Every row gives one point. The last column is the point's height on a tilted bowl or saddle (a function of degree 2), plus a little noise. Along how many of its main directions does it bend up, bend down or stay straight?

Points:
-54, 49, -49
-10, 8, -20
28, 4, -19
13, 32, -16
-18, -22, -23
-34, 15, -30
-1, -30, -19
-44, 40, -40
-60, -8, -50
-48, -35, -39
Directions: 0 up, 1 down, 1 straight

Points:
11, -57, 11, 17
14, 22, -25, -2
21, 35, 7, 3
11, 25, 8, 7
31, 0, -35, 13
-49, -17, -30, 23
-12, -19, -27, 16
-14, 1, 60, 19
24, -38, -52, 60
-11, -8, -11, 7
-10, 10, 17, 10
-7, -48, -10, 10
20, -44, -26, 42
-8, -5, 19, 4
-8, 44, -13, 11
Directions: 2 up, 1 down, 0 straight

Points:
-15, 22, 33, 17, 28
3, -11, 16, -22, 5
20, -43, -60, -27, -60
31, 10, 11, 35, 2
6, 35, 6, 18, 19
-5, 14, -20, 24, -10
8, -20, -26, 0, -43
13, -23, 11, 30, 3
10, -5, -2, 3, -15
-27, 26, -20, -1, 17
-13, -7, 20, 43, 29
4, -17, 1, -30, 6
25, 11, -5, 4, -16
9, -17, -24, 23, -50
10, 15, -26, 7, -21
-3, 11, 17, 20, 11
21, -13, 24, -17, 10
13, -14, -1, -21, -2
32, 2, 57, 1, 7
-30, -45, 4, -14, 2
-11, 16, -23, 15, -10
28, -7, 17, -4, -1
41, -12, 27, -1, 9
17, 8, 24, -25, -1
-12, 2, -17, 38, -16
-7, -2, 20, -16, 3
-9, 15, 35, 31, 38
Directions: 2 up, 1 down, 1 straight

Points (45 x 7):
-18, -21, 21, 23, 13, 10, -23
-20, 20, 36, 17, 17, 10, 1
17, 25, 1, -4, 20, 51, 52
9, 12, 53, -45, 29, -14, -19
-24, 25, 46, -15, 4, 11, -6
27, 18, 36, 3, -9, 5, 16
0, 28, 43, -14, 13, 30, 39
-8, 5, -23, 8, 32, 11, 18
-18, -17, 3, -7, 7, 7, -13
-20, -6, 35, 9, 32, -13, -29
-8, 5, -18, 1, -18, -12, 7
-10, -13, -36, 16, -23, -12, 11
14, -15, -60, -19, 30, -22, 37
32, -23, 30, 28, 0, 5, -46
-17, 23, 4, 11, 25, -15, 14
11, -54, 5, 21, 44, 12, -60
26, 8, -4, 10, 10, 9, 23
29, -42, -2, 13, 49, -6, -40
25, -10, -1, 5, 1, 0, 0
-60, 15, 4, 40, -28, -1, -29
2, 20, 20, -13, -34, 13, 3
-16, 12, 11, 50, 35, 45, -6
-46, -38, 18, 31, -2, -19, -32
0, -2, 12, 2, -34, -5, -19
5, 21, -1, 9, -10, 13, 21
-3, -26, 6, 6, -17, -22, -24
-13, 25, 8, -7, -29, 19, 2
28, -14, -13, 6, 2, -9, 2
14, 40, 34, -11, -14, -2, 26
-5, -10, 4, -34, -17, -19, -30
0, -49, -8, 19, 17, 31, -39
-25, 31, -9, 1, 41, 18, 11
-25, -9, 11, -10, -17, 17, -23
18, 14, 15, -3, -8, 15, 23
7, 30, -3, 1, 43, 18, 41
-6, 4, 18, -36, 1, 12, -9
-35, 6, -2, -31, 31, -12, -21
31, 24, 6, 20, 12, 9, 34
-2, 19, -12, -14, 10, 38, 22
6, -36, -20, -1, -17, -8, -18
26, -18, 13, -3, -15, 8, -20
4, 16, -9, 46, 2, 1, 12
-30, -5, -20, -30, 7, -13, -14
-5, 38, -15, 8, -40, 7, 0
15, -50, 1, -8, -24, 4, -57
Directions: 1 up, 4 down, 1 straight

Points:
11, -37, -11, 1, 16, -11, 0, -24, 10
4, -26, -5, 23, -22, -6, 11, -2, 12
23, -25, -41, -1, -28, 1, -35, -15, 31
-47, 4, -10, 36, -14, 20, 20, -14, 16
25, -13, 16, -18, 17, 7, -15, -1, -6
28, 59, 7, -7, 32, -11, -3, 12, 9
6, -3, -22, 6, -17, -5, 30, -29, 20
-9, -8, 7, -5, 45, 15, -21, -15, -3
1, -4, -32, 2, 29, -5, 35, 1, 9
-23, 3, 3, 24, -8, 4, 37, 9, 4
12, 50, 3, -48, 21, -18, -26, -3, 25
-40, -19, -29, -9, -21, 27, 7, -19, 31
7, 15, -4, -22, 7, 11, 14, -15, 4
30, -10, 4, 6, 22, -37, 7, -22, 2
-31, 31, 24, 23, 17, 45, 18, 7, 1
-9, -38, -12, 6, -13, -14, 12, 15, 20
22, 0, -19, 6, -28, 36, -26, 2, 12
14, 8, 11, 25, -4, -15, 2, -12, 1
2, 6, 37, 14, 42, 38, -14, 10, -5
-8, -37, 51, 25, 5, -10, -6, 18, 3
22, 22, 13, -17, -7, 2, -6, 32, 10
-20, 15, 4, -24, 8, 1, 9, -14, 9
-36, -35, -5, -22, -11, -28, 8, 10, 33
-6, 56, -2, 15, -3, -20, 36, 22, 29
-3, -18, 2, -14, 13, -60, -19, 18, 17
-26, -26, 31, -12, 2, 2, -15, -30, 15
16, -6, -6, -16, -13, 10, -28, -35, 18
-18, -8, -12, -13, -29, -17, 24, -12, 31
-19, -9, -15, -15, -8, 13, 23, 10, 10
-6, 24, 15, 7, -34, 8, -14, -44, 31
-9, -17, 2, 22, -11, -12, -5, -20, 12
-31, 5, 4, -9, -26, -2, 15, 3, 20
20, -28, 17, 14, 12, -6, -9, -28, 0
27, -21, 36, -28, -1, 1, 2, 4, 1
-2, 10, 19, 19, -26, -33, -19, -12, 20
27, -1, 37, -7, -2, -5, 12, -1, -2
-3, -39, 15, 3, -3, -5, -18, -19, 11
21, -19, 4, -45, 11, 47, 2, 5, 12
1, 27, 17, -32, -42, 14, 10, 12, 33
-8, -5, -46, 6, 23, -1, 6, 12, 14
-5, 8, -22, 13, 2, -28, -14, -2, 15
-10, -5, -16, -6, 4, 23, -14, -13, 9
2, 20, -12, -2, 14, -37, -9, 23, 12
-20, 26, 0, 14, -10, -4, -20, 34, 17
-27, 19, -24, 22, -6, -8, 33, 6, 17
22, -17, 20, 7, -37, -2, 11, 21, 15
24, 9, -4, -2, 9, -12, -3, -39, 7
-20, -6, -39, -12, 59, -37, -17, -11, 24
-8, -15, -21, -8, -20, 0, 17, -29, 25
-22, -44, -10, 13, -5, -12, -23, -22, 31
-18, 8, 47, -18, -21, 41, -47, 3, 38
25, 23, -22, -49, -24, -53, -21, -22, 60
-35, 45, -1, 3, -9, -2, -25, -36, 42
-16, -14, 9, -16, 3, -18, -7, -9, 10
1, -40, 30, -4, 16, 20, -9, -13, 1
25, 18, 17, 21, 32, -14, -9, -25, -6
4, 10, 11, -16, 21, -13, -9, -39, 7
-10, -22, -23, 5, -28, -4, 23, -2, 23
4, -44, -21, -21, 31, -15, 28, 19, 17
-3, -40, -6, -1, 20, 38, -27, -7, 15
11, -17, -7, 5, -24, 17, 14, 4, 8
-29, 22, 28, 11, -9, 8, -14, 7, 13
-18, 29, -13, 31, -38, -4, -7, -14, 28
-11, 18, 20, -7, 8, 5, -18, 1, 3
0, 6, 11, -29, 1, -13, 4, -30, 14
-6, -13, 16, -16, -13, -24, 26, 1, 14
-25, -16, 1, -21, 7, 13, 57, 57, 11
Directions: 6 up, 0 down, 2 straight
